Each row of a before or after table is a point. One or more steps were done to the points. Then noise was added and the rows were shuffled. The steps act on columns, c1 being the first. What was done? A step turns or swaps two columns, mirrors them in a line or flattens them onto one, adds a multiple of one to another, or multiplies or shifts one. Angles are multiples of 10 degrees, from the lower column toward the higher: turns from -170 to 170, lines from 10 to 170 but not 90. Use the fewest steps. Two steps may share a column if one is a turn and the other turns, adds or multiplies; they go together, in the order done. Otherwise the lowest column goes first.
(in the rows, 128 means zero)

Before (10 x 3):
[[150 109 139]
 [180 123 157]
 [188 151 138]
 [108 181 115]
 [178 136 162]
 [ 74 116 120]
 [103 133 152]
 [179 141 140]
 [ 97 165 139]
 [162 135 110]]
After (10 x 3):
[[138 118 101]
 [ 99 125 104]
 [104 153  72]
 [131 166 160]
 [145 114 179]
 [115 145  79]
 [135 151  72]
 [136 139  69]
 [154 145 146]
 [ 99 167 159]]
Steps: turn c2 and c3 by -30 degrees; turn c1 and c3 by -110 degrees

Before (9 x 9):
[[ 93 147 196  86 155  94 152 158 103]
 [115  87 143 170 117 143 135 130  79]
 [144 155  58 106 141 193 161 122 146]
 [ 84  97 190 109  91 128 132 126 128]
 [ 99 136 179 133 134 170 156 155 107]
 [121 109 117 103 149 159  95 133 136]
 [147 134 133  75 120 159 141 156 127]
 [ 85 132 115 122 102 157 131 155 106]
 [105 159 140 144 144 141  97 104  43]]
After:
[[ 91  70 195  86 100  96 152 157 113]
 [105  45 140 143 145 118  98 105 169]
 [ 99  89 179 132 173 128 154 157 122]
 [117 125 146 170 141 139 136 130 187]
 [119 152 118 103 161 114  93 133 138]
 [ 86 117 115 123 153 159 130 156 148]
 [147 122 135  77 158 142 141 157 122]
 [145 145  59 106 192 125 158 122 121]
 [ 86 129 189 110 122 164 133 128 128]]
Steps: add 0.5 times c3 to c2; turn c2 and c9 by -140 degrees; turn c5 and c6 by -80 degrees

Before:
[[142 146 131 151 125 138  92 168 182 100  70 152 137 100]
 [140 161 126 156 142 129 168 117 166 106 135  96  94 177]
 [110 171 166 141 185 123  97 136 150 101 137  79 115 173]
 [108 176 150 172 118 105 143 121 129 114 128  69  96 155]
 [118 136 184 161 155 131 169 111 156 104 117 114 119 137]
 [154 161 139 170 141 158 120 103 153 113  82 143 157 129]
 [154 127 135 121 125 131 105 128 175 122  56 117 158 125]
 [120 121 102 155 124 169 118 131 173  91  69 120 162  93]
 [ 81  97 149 127 181 198  83 154 121 180 102 170 111  98]
 [ 76  80 146 136 165 179  87 204  73 145 116 155 123 142]]
After (10 x 14):
[[152  79 157  86 133 124 163 121 154 142 112 113 150 113]
 [159 109 179  75 117 129  96 137 145 141 140  76 126  73]
 [166  91  92 100 135 129  85 113  76  85 210 159 119  96]
 [131 135 149 114 147 122  99  72 186 162 168 149 109 151]
 [149 125 178  88 101 132 131 127 131 130 120  62 158 150]
 [110 124 124 137 125 128 112  61 171 146 129 115  97 123]
 [131 140 161  89  94 126 156 130 162 153 108  96 180 107]
 [145  99 108 117 189 133  85 101 117  60 151 172 128 106]
 [158 150 119 113 155 129 128  68 171 156 129 127  91 157]
 [114 125 166  82 134 125 124  79 154 155 105 140  98 136]]
Steps: turn c1 and c10 by 150 degrees; turn c2 and c3 by 70 degrees; turn c5 and c14 by 60 degrees; turn c4 and c14 by 150 degrees; multiply c6 by 0; mirror c7 and c13 in the line at 10 degrees; swap c8 and c11

Before, 9 rows:
[[106 101 100 141 107 105 145  89 137 112 140 124 150  95 113 134 124 110
  141  95 149  98  95 119 151 126  94 124 135 149 101  35]
 [127 163 130 122 130 137 116  85 108 116 154 153 109 164 135  99  93  95
  111 130 101 125 101  92 121 140 150 110 117 149 152 108]
 [117 149 176 142 117 142 155  81 135 148  81 123 164 140 140 153  95 102
  121 134 138  93 120 144 139 188 128 135 148 138 135  86]
 [110 140 171 100 125 165 105 105 133 114  86 146 158 127 108  87 152 121
  100 137 158 108 123  90 104 146 157 135 124 153 132 104]
 [100 117  95 101 143 164 111 131 103 108 145 120 158 117 127 138  92 140
  141 101 122 136 121 160 156 141 146 107 155 107 105  89]
 [143 122 160  94 141 117 122 149 161 119  92 130 166 125 158 173 168 110
  112 163 158 153 140  91 148 164 150  72 124 103 169 116]
 [176 123 124  70 158 110 126 112 137 150 101 137 175 136 138 136 168 145
  169 176  88 158  93  95 133 123 163  69 127 140 126 104]
 [168 107 160 134 166 119 103  91  98 162 148 149 108  93 133 138 122 163
  136 115  97 139 150  88 142 139 124 141 191 125 118 102]
 [146 119  97 134 112 103 156 150 148 120 121 173 127 135  72 169 168 127
  127 137 153 150 176 153 164 141 132 141 154 167 108 106]]
After, 9 rows:
[[100 115  93 131 142 160 108 102  80 127 148 118 161 152 123 130  23 135
  141 100 124 149 124 165 159 143 124 105 158 108 106  89]
 [173 125 125  92 156 112 130  82 138  97 101 128 175 172 140 139 251 140
  171 176  84 109  87  94 134 123 103  72 126 144 123 103]
 [149 119  95 126 112 102 158 115 131 107 122 145 125 120  72 193 253 126
  122 140 150 137 179 153 171 143 143 139 153 169 110 103]
 [145 124 160 115 141 113 123  90 164 103  92 105 169 161 157 171 248 114
  112 162 154 144 139  92 147 161 133  69 127 101 169 112]
 [168 105 162 160 166 117 104 146  50 114 145 145 109 140 129 145 109 165
  135 116  96  94 152  89 149 139  98 143 187 127 116 101]
 [116 149 175 127 116 144 152 146 117 162  86 114 162 109 141 146  26 103
  122 131 136 107 123 144 137 185  87 134 147 134 136  87]
 [108 138 167 114 124 164 110  92 139 147  88 167 158 152 107 103 197 123
  104 136 158 136 128  91 101 144  90 133 125 147 127 104]
 [108 105 102 161 102 105 143 192 129 156 139 120 147 134 110 135 116 107
  141  88 149 139  96 116 149 121 110 123 135 147  98  35]
 [125 164 128  96 131 135 114 112 113 130 152 167 105 110 132 119  21  99
  113 130 101 138 102  90 119 136  72 108 118 152 150 106]]
Steps: mirror c4 and c14 in the line at 150 degrees; multiply c27 by 1.6; turn c8 and c27 by 110 degrees; add -0.7 times c29 to c9; mirror c10 and c22 in the line at 130 degrees; turn c12 and c16 by 30 degrees; multiply c17 by 3
